Each row is a point. Examples show where two turns around zero, p and q, send a point. Write where each new point lands after one turn and then the other. Backwards means that the second turn is done in reverse. Each puzzle has new turns, and all numbers are rounded.
In the rows, zero is written as 128.

Turn p:
[ 69 111] -> [ 98 181]
[165 125] -> [134  91]
[150 148] -> [153 111]
Turn q:
[167 133] -> [161 107]
[138 156] -> [153 143]
[78 95] -> [ 68 134]
Where do these land?
p, then q: [121 117] -> [121 139]
q, then p: [102 155] -> [164 140]
q, then p: [129 132] -> [131 125]
p, then q: [205 105] -> [74 68]
q, then p: [ 83 132] -> [151 167]

Turn p:
[141 125 122 164] -> [142 130 119 163]
[121 150 170 152] -> [118 169 154 149]
[ 98 131 128 156] -> [119 118 154 156]
[124 107 152 123] -> [148 137 149 115]
[156 127  68  45] -> [112  86  64  56]
Turn q:
[177 127  31 150] -> [ 74 180 119 209]
[132 108 117 141] -> [119 116 120 149]
[123 133 113 161] -> [119 122 153 153]
[141 132 170 115] -> [168 127 117 108]
[134 150 122 134] -> [131 146 144 132]
[ 98 108 181 102] -> [150  89 112  77]
[ 91 138 162  92] -> [134 117 130  67]
Where do these land?
p, then q: [147  91 137 146] -> [152 150 115 158]
q, then p: [148 128 146 194] -> [176 164 126 166]
q, then p: [ 91  93 139 107] -> [145  87 137  95]
p, then q: [125 184  78  92] -> [ 54  99 132 103]
q, then p backwards: [129 143 139 102] -> [144 124 144 105]

Turn p:
[ 86 150 125 127 114 144 137 143] -> [ 83 138 155 131 117 133 126 132]
[ 86 107 137 108 118 127 184 112] -> [106  93 165  78 115 142 141 128]
[100 111 165 143 182 137 126  86] -> [158 106 181 134 178 151 132 119]
[167 135 135 139  93 152 115 115] -> [150 119 113 165  87 124 124 131]
[126 105 158 114 125 148 123 165] -> [127 120 148 125 128  81 107 144]
[138  98 124  78 107 153 121 148] -> [126 111 118 109 108 106  90 172]
[127 158  74 152 195  99 169 110] -> [130 167 115 103 171 175 201 129]
[166 173 104 149  90 118  97 112] -> [133 155  81 172  91 151 126 106]
[105 167 152 113 118  79 102 152] -> [108 173 131 116 130 120  89  79]
[175 116 129 166 154 136 133 112] -> [175 120 114 153 140 122 168 130]
[131  87 107 120 111 114 100 153] -> [111 106  86 124 143 102 103 135]
Turn q:
[137 135 105 119 174 126 129 157] -> [139 153 135 117 161 146 125 165]
[137 133 108  57 144 119 144  57] -> [178  92  99  90 153 111 193 120]
[ 78 107 110 113 118 151 130 139] -> [ 84 107 105 105 144 150 122 121]
[155 108 100 139 126 160 130 135] -> [126 148 120 125 103 169 144 138]
[156 129 165  91 123 160 115 155] -> [155 140 158 112 135 162 113  83]
[ 97 137 118 150 109  69  93 144] -> [111 138 100 129 125  75  76 143]
[127 110 149 142 127 150 131  98] -> [129 103 125 158 116 143 142 113]
[131 153 115 158 113 155 179 139] -> [ 84 145 165 132 110 130 165 136]
[147 129 161 153 122  31 125 143] -> [162 120 154 138 101  60  72 162]
[151 107 115 147 137 133 142 148] -> [128 138 140 129 107 154 126 157]
[ 93 160 162 139 114 154  90  93] -> [112 125 107 172 151 109 131  68]
Where do these land?
p, then q: [162 165 124 147 159 131 158 152] -> [124 146 179 115 127  93 159 138]
p, then q backwards: [109 159 121 140 189 139 117 163] -> [127 190 112 140 169 139 130 154]
p, then q: [125  95 117 102  96  73 131 136] -> [143 110  69  86 138 129 136 127]
p, then q: [148  98 100 177 152 136 157 137] -> [117 106 161 112 120 136 147 188]
q, then p backwards: [ 94 127 155 137 119 133  82  89] -> [140 108 128 169 102 101  82 127]
p, then q: [145 103 100 142 162 137 135 160] -> [126 134 152 107 146 124 123 181]
q, then p: [ 97 138 137 103 145 141 150 123] -> [142 115 153 103 159 129 135 140]
p, then q: [108 167 150 129  88 142 128 130] -> [103 119 122 151 112 101 119  84]
p, then q: [127 132 161 114 126 158 115 140] -> [141 137 137 145 118 112  91 115]
p, then q: [168 112  69 108  94 120 145 120] -> [ 96 148 104  65 104 149 140 141]
p, then q backwards: [125 112 174 108  78  99  90  57] -> [132  62 201 106 100 135  89 138]

Turn p:
[118  95 163 156 142 129 115 132 136 169 118] -> [149 147 122 122 162 138 122 153 130 179 118]
[100  90 169 141 162 158 111 122  84 140 112] -> [161 139 136 109 201 128 112 130  95 146 139]
[116 137 138 115 156 108 157 118 145 102 124] -> [ 85 118 149 119 145 130 147 112 141 126 121]
[158 148 102  99 122 115 107 128 137 139 155] -> [125 137 105 143  94 108 131 125 158 113 158]
[133 161 115 119 151  91 153 118 139 126 131] -> [ 91 139 145 125 112 104 147 106 152 128 119]
[ 88 127 122 145 151 148 143 143 122 147 132] -> [113 155 116 105 143 130 130 131  89 140 116]
[135 163 139 122 108 112 109 147 140 104 126] -> [112 120 142 140  99 147  96 112 146 125 139]
[117 127 115 134 146 122 138 110 156  98 152] -> [ 93 133 123 150 140 144 155 121 133 110 119]
[162 115 122 103  85 124 123 165 121 123 142] -> [135  88 103 136  98 114  96 152 140 115 140]
[124 185 134 131 136 113 166  90 149  97 163] -> [ 70 150 179 151 111 130 156 127 137  97 128]
[104 136 122 133 125 111 166  93 124 126 140] -> [105 129 156 142 126 111 165 128 106 130 117]
[182 103 106 147  97 186 126 147  98 124  94] -> [202 107 111 103 117 132 103 150 122  81  99]
[100  95 139 155 135 113  85 136 104 142 105] -> [162 132 114 142 161 132 105 104 108 173 122]
[155 111 105  91  76 160  93 143 136 153  99] -> [187  96  91 108  84 144 124 139 135 127 159]
Turn q:
[133 131  84 144 129 131 132 124  88 130 127] -> [126 127 100 143 121  82 133 106 129 118 121]
[178 136 139 136  91 118 111  60 164 105 103] -> [146 158 153 180 169 166  84 100 156 106 129]
[107 160 123 150 123 123 123 133 138 134 115] -> [122 140 112 144 119 130 139 158 151 121 133]
[145 139 135 100 109 106 165 105 111 138  99] -> [139 159 164 136 120 112 114 120 140 132  83]
[109  97 138 160 173 129 107 161  98 113 131] -> [106  65 115  94 136 106 142 137 132 110 143]
[ 80 129  93 123 133 113 143 151 125 140 132] -> [115 133 111 118  86  96 132 149 132 155 143]
[157 123 134 114 114 119 143 159 155  98 123] -> [164 151 152  98 134 134 120 130 124 111 150]
[110 128 157 110 171 120 123  94 150 118 163] -> [ 74 123 160 128 152 150 132 130 111 154 146]
[100 122 146 136  87 160 143 120 102 156 156] -> [125 116 113 139  79 159 159  99 124 139 102]
[128 149 115 127  98 118  79 150  90 119  97] -> [139 119 102 146 106 113  99 155 118  73 111]
[133 151 151 120 115 122 147 136 160 157 154] -> [147 148 151 139 122 156 160 146 116 153 130]
[142 117  90 117 157 131 151 157 148 130 147] -> [145 143 119 100 142  96 141 125 109 157 158]
[136 135 130 144 174 163 106 103 149  86 101] -> [ 92 135 103 110 191 143 112 125 149 108 140]
[134  74 157 110 119 137 121 139 114 169 143] -> [153  77 138 115 115 147 125 113 101 158 102]
Where do these land?
p, then q: [109 115 142 109 130 135 103 102 105 124 120] -> [116 111 144 136 152 121 153 102 109 135 127]
p, then q: [118  85 148 197 150 149 116 150 151 123 132] -> [127 129  63 105 174 106 132 161 136 122 103]
p, then q: [146 156 144 130 112 130 103 128 161 102 165] -> [124 129  96 127 119 170 150 128 138 109 167]
q, then p: [126  95 121 134 168 136  98 133 132 166 113] -> [146 130  73 114 150 104 137 122 135 153 120]
q, then p backwards: [125 122 124 104 130  96 225 176 210 130 178] -> [100 179 171  98 130 143 117  65 134 230  88]
p, then q: [148 130 101 108 119 157 103 122  97 119 138] -> [129 136 142 140 137 113 122  95 111  95 160]
p, then q backwards: [112 141 140 131 114  83 103 145  99 118 139] -> [127 102  97 112 122 101 114  86 124 131 139]
q, then p backwards: [157 135 147 145 140 129 116 113 128 124 103] -> [148 106 143 143 149 133 129 119 125  99 129]
p, then q: [155 101 127 115 109 152 131 127 105 138 101] -> [163 122 149 112 149 113 109 112 103 121 132]
q, then p backwards: [140 148 120 102 147 141 165 145 104 105  98] -> [142 146 110 143 174 142 162 137 109 149 120]
p, then q backwards: [132 137 107 118 113 108 127 100 119  94 138] -> [136 130 130 155 111 111 123 112  97 120 154]
p, then q: [109 146 128 107 111 151 115 107 115 140 121] -> [128 130 145 137 119 133 151  99  99 116 118]
q, then p backwards: [110 156 139 159 134  92 163 117 115 151 145] -> [142 137 128 126 118  89 155  80 151 140 144]
p, then q: [104 126 105 132 115 134 124 127 150 156 102] -> [150 150 115 137 115 121 131 108 122 142  93]
